Each row of a before or after table is a point. One or more steps were done to the points. Then noise was added and the rows were shuffled. The steps act on columns, c1 being the first. Name the steps. A step turns or swaps two columns, mirrors them in a line or flattens them onto one, adds a multiple of one to another, or multiplies or shifts one. Angles are multiples of 10 degrees, from the lower column toward the higher: turns from -170 to 170, lines from 10 to 170 but not 90. Use the fewest steps. Two steps may share a column if one is a turn and the other turns, adds or multiplies; they go together, in the order done. Otherwise the lowest column goes first.

Before (12 x 3):
[[ 0.03 -0.38 -0.27]
 [-0.04  0.01 -0.18]
 [-0.18  0.06 -0.44]
 [ 0.20 -0.31 -0.36]
 [ 0.38 -0.01  0.10]
 [ 0.57 -0.09 -0.17]
 [ 0.28 -0.21 -0.38]
 [-0.08 -0.06  0.19]
 [-0.21  0.35  0.21]
 [ 0.05 -0.21  0.09]
 [ 0.01 -0.35  0.22]
 [ 0.12 -0.11 -0.24]]
After (12 x 3):
[[ 0.08  0.15  0.08]
 [ 0.12 -0.25  0.22]
 [-0.05  0.26 -0.10]
 [ 0.36 -0.28 -0.05]
 [-0.19 -0.21  0.24]
 [ 0.05  0.01  0.44]
 [ 0.00  0.37  0.13]
 [ 0.28 -0.42  0.39]
 [-0.04 -0.10  0.08]
 [ 0.58 -0.64  0.16]
 [ 0.23 -0.29  0.49]
 [-0.22  0.13 -0.40]]
Steps: turn c2 and c3 by -130 degrees; add -1 times c1 to c2

Before (11 x 6):
[[ 0.03 -0.04 -0.09  0.29 -0.03 -0.36]
 [-0.34 -0.53  0.08  0.08 -0.22 -0.14]
 [-0.12 -0.23 -0.15  0.27 -0.16 -0.38]
 [ 0.04  0.13 -0.01 -0.10 -0.13 -0.12]
 [-0.09 -0.10  0.29  0.49 -0.02 -0.06]
 [ 0.36  0.06 -0.26 -0.05 -0.07  0.02]
 [-0.14  0.16 -0.48  0.24 -0.05 -0.06]
 [ 0.11 -0.55  0.09  0.11  0.20  0.36]
 [-0.50  0.16 -0.39  0.08  0.09 -0.26]
 [ 0.38  0.08  0.41  0.06  0.40  0.40]
 [ 0.18  0.51  0.16 -0.16 -0.04  0.69]]
After (11 x 6):
[[-0.44 -0.03  0.04  0.01 -0.34  0.01]
 [-0.13  0.01  0.48 -0.25 -0.43  0.08]
 [-0.33 -0.05  0.12 -0.10 -0.29 -0.16]
 [-0.46  0.02  0.29  0.09 -0.18  0.47]
 [ 0.12 -0.32 -0.06  0.07  0.02 -0.20]
 [-0.03  0.22 -0.29 -0.04 -0.21 -0.11]
 [ 0.08 -0.35  0.27 -0.26  0.03  0.58]
 [-0.03  0.01  0.20  0.16  0.01 -0.12]
 [-0.30  0.48 -0.20 -0.12 -0.01 -0.02]
 [ 0.46 -0.26  0.63 -0.38  0.15  0.01]
 [ 0.85  0.13  0.33  0.11  0.11 -0.10]]
Steps: turn c1 and c2 by -60 degrees; turn c1 and c6 by -60 degrees; shift c3 by 0.20; mirror c4 and c5 in the line at 120 degrees

Before (14 x 9):
[[ 0.14  0.18  0.25 -0.23  0.49  0.47 -0.29  0.10 -0.04]
 [ 0.42  0.16 -0.02 -0.17 -0.02 -0.18 -0.14 -0.12  0.19]
 [ 0.03  0.23  0.10  0.10 -0.01  0.02 -0.07  0.17 -0.03]
 [-0.25 -0.28 -0.19 -0.23  0.28  0.22 -0.31 -0.07  0.24]
 [-0.04 -0.02  0.42 -0.33 -0.04 -0.01 -0.26 -0.08 -0.03]
 [-0.19  0.09  0.37 -0.27 -0.08  0.11 -0.08  0.10  0.21]
 [ 0.04  0.23  0.37 -0.06 -0.06  0.66 -0.25 -0.61  0.14]
 [-0.03 -0.19  0.40  1.04 -0.05 -0.11 -0.25  0.05  0.03]
 [ 0.04 -0.32  0.44 -0.17  0.15 -0.19  0.27  0.19  0.09]
 [-0.18  0.25  0.43 -0.27  0.01  0.09 -0.31  0.20  0.54]
 [-0.27 -0.17 -0.27 -0.22  0.43 -0.11  0.26 -1.42  0.21]
 [-0.22  0.21  0.18 -0.12  0.01 -0.25 -0.14 -0.06  0.07]
 [-0.28  0.13  0.27 -0.05 -0.02 -0.17  0.04  0.21  0.40]
 [-0.16 -0.08  0.12 -0.01 -0.07  0.13  0.00  0.22  0.13]]
After (14 x 9):
[[-0.10 -0.34  0.56 -0.05  0.02  0.23  0.23 -0.03  0.35]
 [ 0.13  0.26  0.14 -0.03  0.15 -0.13 -0.29  0.09  0.50]
 [ 0.06  0.00 -0.07 -0.23 -0.03  0.22  0.13 -0.22  0.42]
 [ 0.32  0.12  0.25 -0.15  0.23  0.16  0.39 -0.19 -0.17]
 [ 0.02 -0.29  0.24 -0.13 -0.08 -0.02  0.15 -0.08  0.36]
 [ 0.17  0.08  0.23 -0.83  0.41 -0.20 -0.29 -0.64 -0.28]
 [-0.17 -0.15  0.14 -0.37 -0.05 -0.13  0.66 -0.29  0.30]
 [-0.37  0.17  0.18 -0.14  0.00  0.13 -0.01 -0.16  0.06]
 [ 0.02 -0.31  0.37  0.03 -0.02  0.07 -0.16  0.10  0.24]
 [ 0.18  0.12  0.01  0.65 -0.10  0.30  0.03  0.49  0.39]
 [-0.22 -0.12 -0.03  0.16 -0.02  0.06  0.07  0.19  0.10]
 [-0.38  0.17  0.03 -0.10  0.48 -0.01  0.46 -0.08  0.26]
 [ 0.18 -0.12  0.13  0.10 -0.04 -0.04  0.16  0.03  0.08]
 [ 0.04 -0.29  0.12 -0.16  0.05  0.24 -0.16 -0.08  0.21]]
Steps: add 0.5 times c5 to c1; turn c1 and c2 by 130 degrees; swap c3 and c9; flatten c4 and c8 onto the line at 40 degrees; turn c6 and c7 by 120 degrees

Before (13 x 11):
[[-0.18 -0.21 -0.17 -0.51  0.22 -0.25 -0.08  0.13  0.15  0.17 -0.20]
 [ 0.07 -0.12  0.32 -0.31  0.31 -0.16  0.28  0.01  0.02 -0.13  0.31]
 [-0.16  0.08  0.10 -0.20  0.19 -0.07  0.04  0.20  0.22 -0.51  0.22]
 [ 0.26 -0.33  0.39  0.19 -0.10 -0.11 -0.55  0.19 -0.05 -0.04 -0.08]
 [ 0.23 -0.15 -0.15 -0.30 -0.19 -0.05 -0.25  0.04  0.09 -0.20  0.14]
 [-0.36  0.11 -0.02 -0.05 -0.16 -0.02 -0.16  0.29 -0.07 -0.11  0.14]
 [-0.26  0.12 -0.18  0.21  0.07  0.46 -0.12  0.11  0.33  0.10 -0.04]
 [-0.29  0.17 -0.18 -0.20  0.33  0.00 -0.25  0.39 -0.50 -0.11  0.10]
 [ 0.13  0.23  0.07  0.24  0.19  0.14 -0.09  0.19  0.13  0.25 -0.27]
 [-0.11  0.35  0.24 -0.02 -0.07 -0.02  0.27 -0.26 -0.17 -0.37 -0.04]
 [ 0.17 -0.45 -0.25  0.03 -0.14 -0.34 -0.05  0.41  0.06 -0.01 -0.36]
 [-0.13  0.15 -0.24  0.04  0.02 -0.21 -0.47  0.24 -0.08  0.04  0.20]
 [ 0.07 -0.07  0.15  0.15  0.02 -0.07  0.00 -0.28  0.01 -0.21 -0.05]]
After (13 x 11):
[[ 0.22  0.09  0.20  0.07  0.23  0.15  0.24  0.34 -0.89 -0.14  0.10]
 [-0.19  0.26  0.08  0.12 -0.13  0.08  0.19  0.04 -1.57  0.29 -0.26]
 [-0.29 -0.04  0.22  0.54 -0.35  0.06  0.58  0.17  0.23 -0.08  0.06]
 [-0.12 -0.36 -0.25  0.18 -0.07  0.27 -0.47 -0.24  0.22 -0.26  0.06]
 [-0.35 -0.19  0.07  0.08  0.12  0.10  0.40  0.07 -0.05 -0.08  0.10]
 [-0.14 -0.13  0.30  0.05 -0.05  0.11  0.60  0.56  0.22  0.15  0.09]
 [ 0.14  0.39  0.14 -0.08  0.29  0.28  0.41 -0.15  0.02  0.24 -0.43]
 [-0.18 -0.03 -0.02 -0.09 -0.18  0.39  0.13 -0.17 -0.86 -0.32  0.24]
 [ 0.10 -0.17 -0.13 -0.23 -0.25 -0.26  0.24  0.00  0.42  0.09 -0.21]
 [ 0.24  0.26 -0.42 -0.05  0.21  0.11  0.60  0.65  0.60  0.03  0.04]
 [ 0.08  0.25 -0.16  0.14 -0.26  0.21 -0.19 -0.41 -0.84  0.01  0.40]
 [ 0.06  0.08 -0.16 -0.08 -0.02  0.19 -0.25  0.11  0.38 -0.11 -0.01]
 [-0.23 -0.07  0.16 -0.39 -0.08 -0.43  0.17  0.09  0.05 -0.24 -0.11]]
Steps: turn c2 and c5 by -160 degrees; mirror c3 and c11 in the line at 80 degrees; turn c4 and c9 by 120 degrees; multiply c9 by 3; mirror c6 and c10 in the line at 110 degrees; multiply c7 by 1.6; turn c7 and c8 by -120 degrees

Before (13 x 14):
[[ 0.02 -0.12 -0.07  0.34  0.15  0.06  0.07 -0.08  0.01 -0.18  0.40 -0.21
   0.32  0.42]
 [-0.05  0.58  0.19 -0.17 -0.11 -0.18  0.24 -0.16 -0.02  0.18 -0.29 -0.15
  -0.10 -0.21]
 [ 0.22 -0.42 -0.01  0.18  0.07 -0.39  0.21 -0.02  0.01 -0.16  0.35 -0.35
   0.19  0.17]
 [ 0.05 -0.09  0.05 -0.01 -0.09 -0.22  0.24 -0.04  0.30 -0.08  0.58 -0.22
   0.06  0.47]
 [-0.06 -0.49  0.02 -0.20 -0.19  0.28 -0.13 -0.02  0.46  0.06 -0.19  0.23
  -0.27  0.07]
 [-0.13  0.47 -0.05 -0.25 -0.54 -0.16  0.23  0.11 -0.30  0.25 -0.14 -0.14
   0.17 -0.16]
 [-0.16 -0.44 -0.04 -0.31  0.13  0.01 -0.30  0.25  0.36 -0.27 -0.11  0.03
  -0.24  0.39]
 [ 0.28 -0.18  0.02 -0.15 -0.20  0.12 -0.38  0.09  0.41 -0.20  0.00 -0.14
  -0.12  0.15]
 [-0.19  0.22  0.23 -0.21 -0.50 -0.21  0.05 -0.26  0.03  0.05 -0.42 -0.16
   0.20  0.10]
 [ 0.06 -0.18 -0.09  0.09  0.14 -0.37 -0.14 -0.07  0.27  0.04  0.47 -0.03
   0.38  0.23]
 [-0.19  0.31  0.30 -0.45 -0.27 -0.03  0.07 -0.26 -0.25  0.18  0.01 -0.32
   0.13 -0.23]
 [ 0.34 -0.18 -0.18 -0.06  0.10 -0.23  0.03 -0.26 -0.08  0.01  0.35 -0.10
   0.05  0.51]
 [ 0.29 -0.04  0.17  0.02  0.07 -0.27  0.29 -0.04 -0.07 -0.29  0.49  0.07
   0.48  0.29]]
After (13 x 14):
[[-0.24 -0.12 -0.08 -0.27 -0.29  0.07  0.12 -0.07 -0.02 -0.23  0.19 -0.15
   0.55 -0.43]
 [ 0.15 -0.15  0.06 -0.11  0.58  0.09 -0.19  0.36  0.41 -0.18 -0.02 -0.23
  -0.16 -0.16]
 [ 0.96  0.46 -0.04  0.05  0.93 -0.16 -0.06 -0.28 -0.32 -0.11 -0.38  0.23
  -0.04  0.20]
 [-0.30 -0.03  0.19 -0.51  0.07 -0.29  0.09 -0.22 -0.07  0.06 -0.13 -0.28
   0.50 -0.28]
 [-0.41 -0.22 -0.18 -0.36  0.08 -0.26  0.29  0.03 -0.04 -0.08  0.00  0.00
   0.08 -0.53]
 [ 0.94  0.22  0.24  0.29  0.86 -0.15  0.30 -0.02  0.02 -0.14 -0.36  0.08
  -0.03 -0.08]
 [ 0.07 -0.08  0.07 -0.53  0.16 -0.22  0.07 -0.22  0.30 -0.24  0.13 -0.06
   0.15 -0.46]
 [-0.30 -0.18 -0.10 -0.42 -0.24 -0.40  0.08  0.17  0.26 -0.01 -0.09  0.08
   0.44 -0.21]
 [-0.24 -0.40  0.03 -0.26 -0.05 -0.40  0.06 -0.17 -0.01 -0.38  0.12 -0.14
   0.31 -0.17]
 [-0.04 -0.43 -0.01  0.03 -0.37 -0.03 -0.33  0.24  0.35  0.01 -0.11 -0.26
  -0.35 -0.36]
 [ 0.56  0.31  0.28 -0.23  0.50 -0.05  0.29 -0.01 -0.27 -0.32 -0.38  0.16
  -0.18  0.21]
 [ 0.33 -0.48 -0.01  0.04  0.33  0.25 -0.04  0.11  0.38  0.24 -0.03  0.02
  -0.37 -0.16]
 [ 0.21  0.60  0.26  0.25  0.19 -0.16  0.22 -0.21  0.01 -0.16 -0.14  0.21
  -0.25  0.19]]
Steps: multiply c5 by 2.5; turn c1 and c5 by 140 degrees; turn c4 and c11 by 70 degrees; turn c11 and c13 by 40 degrees; mirror c7 and c8 in the line at 140 degrees; swap c10 and c12; multiply c14 by -1

Before (14 x 20):
[[ 0.47 -0.31 -0.12  0.43 -0.20 -0.41  0.18 -0.13 -0.45 -0.07  0.07  0.04
   0.08 -0.64  0.48 -0.18 -0.01 -0.24  0.66 -0.22]
 [ 0.39  0.35 -0.01  0.00 -0.10  0.05  0.30  0.03  0.14  0.54  0.19  0.16
  -0.02 -0.13 -0.39  0.26 -0.12 -0.22 -0.33 -0.50]
 [ 0.11  0.34  0.30  0.24  0.08  0.08  0.18  0.13 -0.24  0.64  0.24  0.04
  -0.28 -0.03 -0.07  0.09 -0.29 -0.27  0.03 -0.07]
 [ 0.40 -0.16 -0.23  0.19  0.09 -0.57 -0.02  0.00 -0.08 -0.02 -0.13  0.04
   0.17 -0.18  0.27  0.00 -0.19 -0.23  0.00  0.18]
 [ 0.07 -0.31 -0.14 -0.03 -0.63  0.21  0.40 -0.08  0.18  0.08 -0.27  0.05
  -0.23  0.16 -0.23 -0.56 -0.22 -0.18 -0.17  0.09]
 [ 0.36 -0.43 -0.05 -0.11 -0.20  0.37  0.07  0.07  0.09 -0.27 -0.20 -0.21
  -0.40  0.07  0.02 -0.25 -0.04 -0.20 -0.30  0.05]
 [ 0.36 -0.30  0.00 -0.31 -0.31 -0.04  0.30 -0.22  0.02 -0.18 -0.13 -0.30
  -0.18  0.54  0.22 -0.23 -0.30  0.04 -0.11 -0.02]
 [ 0.36 -0.12 -0.10  0.24  0.34  0.10  0.40 -0.19 -0.45 -0.04 -0.22 -0.11
   0.48 -0.52  0.41 -0.28  0.09 -0.27  0.30  0.06]
 [-0.06  0.62  0.10 -0.02  0.03  0.07  0.20 -0.28  0.06  0.32  0.15  0.17
  -0.24 -0.18 -0.31  0.19  0.06 -0.54 -0.05 -0.26]
 [ 0.41 -0.37 -0.31  0.26  0.05  0.09 -0.04 -0.26 -0.34 -0.10  0.19  0.22
   0.33 -0.14  0.20  0.02 -0.17 -0.20  0.38  0.08]
 [ 0.16  0.58 -0.27  0.23 -0.37 -0.01  0.14  0.21 -0.08  0.72  0.19  0.00
  -0.18  0.07  0.09  0.29  0.17 -0.49 -0.05 -0.23]
 [ 0.38  0.23 -0.06 -0.27  0.01 -0.13 -0.12  0.15 -0.36  0.49  0.05  0.23
   0.07  0.12 -0.38  0.13 -0.09 -0.64  0.01 -0.39]
 [ 0.09 -0.40 -0.27 -0.14 -0.04  0.01  0.08 -0.20  0.12 -0.02 -0.24 -0.54
  -0.14  0.12 -0.29 -0.39  0.10  0.24 -0.14  0.00]
 [ 0.47 -0.50 -0.12 -0.14 -0.02  0.05  0.23 -0.26  0.16 -0.14  0.28 -0.29
  -0.10  0.15 -0.05 -0.71 -0.03 -0.26 -0.30  0.24]]
After (14 x 20):
[[ 0.50 -0.26  0.01  0.03  0.01 -0.05  0.34 -0.25  0.00 -0.17 -0.09 -0.38
  -0.14  0.54  0.16 -0.22 -0.28 -0.52 -0.09 -0.31]
 [ 0.39  0.27 -0.06 -0.42  0.18 -0.16 -0.07  0.21 -0.35  0.43  0.08  0.22
   0.00  0.08 -0.22  0.17 -0.10 -1.18  0.00 -0.30]
 [-0.08  0.60  0.11 -0.20 -0.08  0.03  0.18 -0.23  0.11  0.35  0.15  0.16
  -0.28 -0.20 -0.21  0.20  0.05 -1.04 -0.09 -0.10]
 [ 0.40 -0.54 -0.18  0.28  0.12  0.07  0.27 -0.25  0.18 -0.11  0.33 -0.34
  -0.11  0.18 -0.09 -0.70 -0.06 -0.71 -0.29 -0.09]
 [ 0.15 -0.11 -0.13  0.08  0.60  0.14  0.37 -0.23 -0.45 -0.01 -0.30 -0.13
   0.47 -0.49  0.30 -0.30  0.09 -0.70  0.27  0.22]
 [ 0.38  0.36 -0.02 -0.53 -0.04  0.03  0.30  0.12  0.11  0.49  0.21  0.11
  -0.06 -0.16 -0.26  0.32 -0.14 -0.74 -0.30 -0.01]
 [ 0.28  0.58 -0.24 -0.22 -0.37  0.00  0.17  0.31 -0.04  0.61  0.23 -0.02
  -0.17  0.12  0.08  0.29  0.15 -0.93 -0.04  0.21]
 [ 0.30 -0.15 -0.22  0.13  0.37 -0.56 -0.03 -0.03 -0.04 -0.04 -0.13  0.06
   0.20 -0.14  0.21  0.01 -0.20 -0.72  0.02  0.18]
 [ 0.13 -0.36 -0.26  0.00  0.10  0.00  0.09 -0.19  0.09 -0.01 -0.25 -0.56
  -0.17  0.13 -0.18 -0.35  0.10 -0.22 -0.12 -0.19]
 [ 0.52 -0.34 -0.09 -0.20  0.00 -0.38  0.19 -0.15 -0.47 -0.04  0.08  0.03
   0.11 -0.66  0.35 -0.15  0.05 -0.77  0.65  0.38]
 [ 0.43 -0.46 -0.07 -0.04  0.10  0.32  0.07 -0.01  0.09 -0.29 -0.25 -0.20
  -0.42  0.06  0.03 -0.25 -0.03 -0.71 -0.33 -0.06]
 [ 0.37 -0.28 -0.17  0.03 -0.40  0.20  0.43  0.00  0.22  0.21 -0.24  0.07
  -0.15  0.14 -0.15 -0.60 -0.26 -0.64 -0.19 -0.01]
 [ 0.02  0.40  0.27 -0.07  0.01  0.08  0.19  0.25 -0.22  0.65  0.25 -0.03
  -0.35 -0.03 -0.09  0.07 -0.28 -0.75  0.02  0.30]
 [ 0.36 -0.39 -0.31  0.10  0.15  0.09 -0.03 -0.27 -0.38 -0.04  0.18  0.24
   0.32 -0.09  0.13  0.06 -0.15 -0.78  0.39  0.30]]
Steps: turn c1 and c5 by 30 degrees; add -0.5 times c11 to c5; swap c4 and c20; turn c8 and c10 by -10 degrees; multiply c15 by 0.7; shift c18 by -0.50

Before (8 x 24):
[[-0.14 -0.09  0.03 -0.26 -0.04  0.00  0.10  0.03  0.12 -0.60 -0.36 -0.21
   0.19  0.38 -0.05 -0.44  0.40  0.04  0.20 -0.19 -0.14  0.00  0.20 -0.27]
 [ 0.59 -0.11  0.16 -0.39 -0.20  0.18 -0.21  0.04 -0.13 -0.07  0.18 -0.04
  -0.06 -0.35  0.22 -0.14  0.21 -0.34  0.13  0.04  0.33 -0.03 -0.10 -0.16]
 [-0.17 -0.09  0.29 -0.29  0.43  0.30  0.12  0.12 -0.08  0.19  0.27 -0.13
   0.41  0.28 -0.18  0.17  0.56  0.00  0.05 -0.01 -0.04 -0.30  0.21 -0.29]
 [ 0.04 -0.12  0.01 -0.23 -0.19  0.30 -0.11  0.06 -0.12  0.12  0.28 -0.24
   0.31 -0.31  0.24  0.02  0.06 -0.10 -0.14 -0.22  0.35 -0.01  0.53 -0.21]
 [ 0.24 -0.12  0.53  0.28  0.24 -0.61 -1.03 -0.07 -0.16  0.27 -0.62 -0.28
  -0.09  0.14 -0.05  0.19  0.56 -0.08  0.19  0.03 -0.60 -0.38 -0.10 -0.33]
 [-0.10 -0.10  0.09  0.26 -0.10  0.28 -0.10 -0.27  0.06 -0.04  0.15  0.05
   0.02  0.33 -0.29  0.11 -0.91 -0.10  0.09 -0.20  0.29 -0.10 -0.06 -0.16]
 [ 0.23 -0.10  0.26 -0.36 -0.09  0.00  0.06 -0.07  0.07  0.24  0.14  0.09
  -0.21  0.00 -0.15 -0.06  0.24 -0.05  0.17 -0.06  0.21 -0.15  0.03  0.13]
 [-0.20 -0.15  0.19  0.93 -0.06 -0.08  0.13 -0.21  0.13  0.21  0.27  0.32
   0.31  0.31  0.00 -0.03  0.33 -0.02  0.21 -0.05  0.33 -0.42  0.17 -0.08]]
After (8 x 24):
[[-0.13 -0.22  0.03  0.07  0.11 -0.01  0.10  0.04  0.39 -0.58 -0.36 -0.22
  -0.31  0.38  0.00 -0.40 -0.02  0.04 -0.17 -0.26 -0.14 -0.01 -0.26 -0.28]
 [-0.18 -0.22  0.28 -0.06 -0.38  0.29  0.10  0.12  0.31  0.20  0.28 -0.13
  -0.50  0.28  0.00  0.19 -0.12 -0.01 -0.19  0.01 -0.02 -0.29 -0.50 -0.29]
 [ 0.23 -0.24  0.25  0.40  0.16 -0.01  0.07 -0.07  0.19  0.25  0.14  0.09
  -0.07 -0.02  0.01 -0.03 -0.10 -0.06 -0.11 -0.08  0.21 -0.15 -0.13  0.12]
 [ 0.24 -0.30  0.54 -0.16 -0.17 -0.60 -1.03 -0.08  0.18  0.26 -0.62 -0.28
   0.24  0.14  0.01  0.19 -0.37 -0.09 -0.25  0.08 -0.60 -0.37 -0.43 -0.34]
 [ 0.60 -0.26  0.16  0.34  0.22  0.18 -0.21  0.03 -0.03 -0.07  0.19 -0.02
  -0.20 -0.36  0.01 -0.14 -0.19 -0.35 -0.06  0.01  0.34 -0.04 -0.19 -0.17]
 [ 0.03 -0.30  0.02 -0.02  0.13  0.30 -0.10  0.06  0.11  0.13  0.28 -0.24
  -0.40 -0.30 -0.01  0.06  0.43 -0.11  0.19 -0.22  0.36  0.00 -0.31 -0.22]
 [-0.08 -0.24  0.10 -0.21  0.13  0.26 -0.09 -0.27 -0.48 -0.03  0.14  0.05
   0.15  0.33  0.01  0.13  0.40 -0.09 -0.06 -0.17  0.30 -0.11  0.67 -0.17]
 [-0.21 -0.38  0.19 -0.91  0.12 -0.09  0.14 -0.22  0.33  0.22  0.28  0.33
   0.35  0.30  0.00 -0.01 -0.02 -0.02 -0.18 -0.05  0.33 -0.42 -0.21 -0.08]]
Steps: multiply c2 by 2.5; turn c4 and c13 by 140 degrees; turn c5 and c19 by -160 degrees; turn c17 and c23 by -120 degrees; turn c9 and c23 by 40 degrees; multiply c15 by 0; turn c16 and c20 by 10 degrees
